Each wall is flat, endless, passes through zero and stands at right angles to its row. A trip goes straight from one point to another. Which walls does it cross, in order?

Walls:
(1): [ -9 -26  20]
(2): [60  2  6]
(3): [ 33 -13  16]
(4): [  7 -25  17]
Trips:
[ -6 -15 -30] to [-5 18 11] -> none
[ 19  -3 -37] to [-14   4   5] -> 3, 2, 1
[  2  17 -11] to [  1  21 -25] -> 2
[-49  -6  14] to [-11   9  -7] -> 4, 1

Walls:
(1): [-17  32 -23  -3 -15 -33  23  16]
(2): [ -9   3 -12  28 -27  -5 -29 -27]
(3): [-14 -37   7 -16 -20   5  -8  -8]
(4): [ 16   4  -5 -24  25  -7 -20 -44]
(5): [  4   8  13  45 -43   2  -4 -60]
(6): [  1 -17  -3  19 -25 -45 -19 -26]
(7): [-23  -8 -14 -32  -4   2  10  15]
Trips:
[  8  -5  16 -24  26  -3  16  -6] to [-16 -21   7  -1  23  15  -6 -15] -> 3
[-18  40 -18  -4 -28  22  20 -22] to [-38  32   2  11 -53  22 -53  32] -> 3, 6
[ 17  -7 -15  23 -47 -18  16  12] to [-31   1  -2 -30  27 -12 -13   3] -> 7, 5, 2, 4, 6
[-15   7   8  -4  10 -25  50  28] to [  3   2 -28   2 -13 -16 -14  17] -> 6, 2

Walls:
(1): [-14  49  -4 -13  15  17 -14 -38   9 -19 -41]
(2): [  7  22  36   0  -9  -3 -22 -13  -7 -39   0]
(3): [-23   3  -2  23  60  27 -12  34 -10   1   7]
(4): [-18  -2   6  12  10   7  22  18 -26 -32  -8]
(5): [ 23  -9 -12   2  11  17 -11 -12  22  -4 -13]
(6): [ -6   9   4  11  18 -10 -12  31 -13   8 -39]
Trips:
[ 24  30  23   0   8   8 -25  41  32   9   1] to [ -2 -16  -5 -14  25  -9 -28   7  46   3 -20] -> 2
[  6   0   3   4 -13   9 -34  22  25 -14 -28] to [  2  -8 -22  13  19 -25  -4  37   0   6  14] -> 1, 2, 4, 5
[-16 -21  -5   8  -2  26 -16  -1   9   1  35] to [  1  25  41  -5  10  13 -51 -20  27   5 -12] -> 2, 1, 6
[  5 -13   3   5  42  23 -33  23 -55 -10  17] to [ -2 -46 -21   0  11 -17  50   1   1  42  16] -> 2, 6, 4, 3
